Each row of a before or after table is a point. The points were changed in one or more steps. Then noise was added and the rows were shuffled. The steps act on columns, c1 being the first. Name the steps. A step turns or swaps two columns, mirrors them in a line or flattens them onto one, adds a multiple of one to another, or multiplies or shifts one. Angles are multiples of 10 degrees, from the lower column toward the higher: turns from -170 to 170, lines from 10 to 170 but not 90. Use the fewest steps. Two steps may share a column if one is a turn and the other turns, adds or multiplies; they go together, in the order done. Otherwise the lowest column goes first.

Before (10 x 2):
[[ 27  16]
 [ -2 -31]
 [ 10 -20]
 [ 13 -16]
 [-36  48]
 [-22  16]
 [  4  10]
 [-37  30]
 [ -9 -14]
 [-15   3]]
After, 10 rows:
[[-22   4]
 [ -4   2]
 [ 21  -3]
 [-15  -1]
 [  7  -5]
 [ 17  -2]
 [ 41   0]
 [-62   4]
 [-57   1]
 [-33  -1]]
Steps: multiply c1 by 1.6; multiply c2 by 0

Before:
[[  6   8   2  -9]
 [  2   0   2  -9]
 [  1  -6  15 -10]
 [-13  -2 -21   3]
 [-13  23 -10   8]
 [ -4   5   0  -4]
 [ 16  -1  12  -7]
 [ -9   2  13  -6]
 [  4  -6 -29  11]
 [-16  -4  14  12]
 [-14  -4   6   3]
 [ -6   4   9   3]
 [  7  -3   7   2]
 [ -4  30  12 -10]]
After:
[[-18   4   0   0]
 [-24  44  -1   4]
 [-14  11  -1  -4]
 [-10 -12  -1  -5]
 [-13  59   0  -5]
 [ -5 -11   0   1]
 [  6  -5  -1  -2]
 [-17   6   1   6]
 [ -4  15  -2  -8]
 [ -2  -6   2   3]
 [-23  -8   3   5]
 [-23  -4  -1  -5]
 [-26  -7   6  14]
 [ -8   1  -2  -8]]
Steps: shift c1 by -10; multiply c2 by 2; flatten c3 and c4 onto the line at 70 degrees

Before:
[[ 33 -29  17  15  -9  28 -15  -2  31]
 [ -8  14 -27 -14  -8   9   5  23   7]
 [ 16 -10 -18 -50  13  17 -31   4  49]
 [ 33 -26 -36 -29  56  -4  18 -30 -11]
 [-29  -1  35 -10  35  16  -6  20  23]
 [ -6  13  32 -39   7  47 -28  36   2]
 [  8  10 -40  -2  44  13 -14 -11  -6]
 [ 37  29 -21 -35 -12  34  -6 -34   5]
 [ 12  41 -31 -28  38  43  22   9  -7]
 [ 40  -5  25   9  24  -5 -24   5  24]]
After:
[[ 27  22  19  32  20  17  10  19  31]
 [ 18 -36 -30 -18  51  36 -28 -10 -11]
 [  4 -43  -1  11  14  11 -42   8  -6]
 [  8  -3  -1  13 -31  59 -23 -15   5]
 [-12 -54 -33  24 -17  45 -21  29  -8]
 [ 41 -18  32   0  16  11  15  24  24]
 [-15   0 -14   0 -15  11 -23  43   7]
 [-34 -29  18   9  18   0  31  41  23]
 [-33 -14  36  22  -7  47  21  56   1]
 [-12  -7  23 -10  15  53 -28  24  49]]
Steps: turn c4 and c6 by -60 degrees; turn c1 and c6 by 30 degrees; mirror c2 and c5 in the line at 120 degrees; turn c3 and c7 by 70 degrees; shift c8 by 20

Before, 11 rows:
[[-13 -10 -42 -13 -16 -19   7   7  -2 -17 -23   3]
 [ 12  19  11  22  16  19  37 -16  24  -7   6  31]
 [ 38  -2 -43 -39 -14   4  37  23 -23   3  -9  -3]
 [ -5 -26 -16   2  13  19   2 -26  10 -33 -22  13]
 [-18   4  -8  -1  24  25 -13 -37  15  -1 -41  47]
 [ 17 -17 -49  -2  -2  -6  16  -8   1  14 -10  -9]
 [ 35 -14 -35 -31 -24 -13   8  12  15  -3 -27  -7]
 [  7 -32 -33 -27  14 -22  12  16   6  -3 -15   4]
 [ 49  -1 -11 -28 -22 -18  20   3 -32  14   7  -1]
 [  5   8 -35  -7  21  11 -27 -19  11 -21 -13  34]
 [ -6 -11   5   0 -11  30  32   6  25   8  31   3]]
After (11 x 12):
[[-14  -2 -29 -14  32  21   9  28   4   7 -11   3]
 [ 10   1  13  35 -13   8 -28   4  21 -21  21  34]
 [ 10 -31 -32  34 -10  -5 -22   0   9  15  -4  -9]
 [ 27   3 -31  -9   6  11  31  18  23  -7  15  30]
 [ 46 -40 -49   4  -9   2 -47 -14 -30   4 -14  -4]
 [ 34 -47 -19  11 -26  -9 -42  19  -5  -3 -23  -7]
 [-22   6 -22  26 -23 -13 -31   0  -7 -17 -16   3]
 [-21  21  10   9 -40  18  -7   1  41  -1  24  48]
 [-23 -15  -8  13 -22  13  -5   1  27 -33  14  13]
 [-13 -32 -23   9 -15 -16 -37  11 -12  -4  14   3]
 [ 59 -51 -23 -11   8 -13 -27 -30 -14  14 -22  -1]]
Steps: multiply c1 by 1.6; turn c1 and c2 by -40 degrees; turn c3 and c7 by 70 degrees; turn c4 and c7 by 60 degrees; swap c5 and c11; multiply c6 by 0.7; turn c8 and c9 by -70 degrees

Before (13 x 20):
[[ 25  10  -8  35 -32   9  13  -1  27  10  -1 -35  14  18  13 -43 -11 -31
   -9  14]
 [-16   3   7 -25 -17  14 -25  28 -22  22 -19 -25 -28   0   3  20  -6  14
    4  -8]
 [  2 -18  32 -16 -14  59 -18  48  -5  60 -32   9 -17 -31  54   5  12  29
  -58   5]
 [  1  -5  10   5 -14 -11  33  22  14   1 -11 -35  31  27  25 -13 -15 -16
  -11 -14]
 [ 25   4  41  -6   6  10 -27  27  -9  -1 -14 -23 -20   6 -26  21  14  23
    0 -30]
 [-16 -11  11  16  14  40  -6  10  14  39   6 -27   8 -23 -14  -2  -3  21
  -26   0]
 [ 29  -7  -8   5  18 -17  19  -1  23  13   5 -12   8  10   3 -31 -25 -19
   10   9]
 [ 34  29 -31  22  28  -5  23   2  15   3  14 -50  14 -20 -25  -7 -16 -32
  -24  -4]
 [ 14  -8   4  11 -17   5  19  21 -11   8  15 -26 -10   6  25 -31  -7  -7
    8 -39]
 [ 20  -7 -31  33  -5  -8  -1  10   9  20 -11 -15  30  22  17 -18  -3 -23
    1 -26]
 [ 13   9 -10  21  -9  29  21  37  14  35  -2   3   0 -28 -23  10 -13  32
  -31  11]
 [-12 -43  21 -14 -36  27   0  31 -15  41 -27   8 -10 -32  18  -6  35  13
  -47   9]
 [ 25  36 -27  -3  11  10   8 -18  15  -4  21 -18  29  -2 -29 -18 -17  11
  -24 -11]]
After, 13 rows:
[[-41  18  14 -13   9  28   1  32   2  40 -27   7   0 -28  17  -6 -36  13
   57  10]
 [  6  14 -12 -24  40  14 -22  27 -21  22 -20 -24 -27   1   2  20  -3  14
   14 -12]
 [-10 -20  15  33  14  -8  -2  13  -3  20 -11 -14  39  20  15 -18  25 -20
    5 -28]
 [  7 -30  -4  35   8  12  13   1  18  10  -1 -33  21  18  13 -43  15 -30
   30  13]
 [-19   0 -12 -16   2  58 -17  50  10  60 -33   8  12 -34  55   6 -33  28
   41   5]
 [ 31 -30   7  -4 -47   9  10 -17  17  -4  19 -16  12  -4 -29 -19  31  13
    5 -13]
 [ -1 -25 -17  -7  26  11 -26  24  -8  -1 -13 -27 -33   7 -24  18 -42  24
   -5 -29]
 [-13 -26 -16   6  -3 -15  20   0  17  12   7 -14   8  10   1 -33  18 -20
  -23   8]
 [ -2  -1 -20   7  20 -12  32  21   1   2 -13 -37  44  25  25 -12   2 -14
   16 -12]
 [-11  16  -8  20 -22  40  -5   8  26  40   5 -27   1 -23 -15   0  -6  22
    1  -1]
 [  4 -14  -6  23  15  30  22  36  28  37  -2   5 -14 -31 -23  10  15  30
   26  13]
 [ 21 -40  10  22 -32  -8  24   4  26  -2  10 -50   1 -19 -25  -5  33 -32
  -14  -3]
 [-12 -12  -5  14  36   6  20  22 -13   4  19 -27   1   9  27 -29   0  -5
   13 -39]]
Steps: turn c1 and c2 by -100 degrees; turn c3 and c17 by -130 degrees; turn c5 and c19 by -120 degrees; add 1 times c8 to c5; add -0.5 times c14 to c9; add 0.5 times c15 to c13
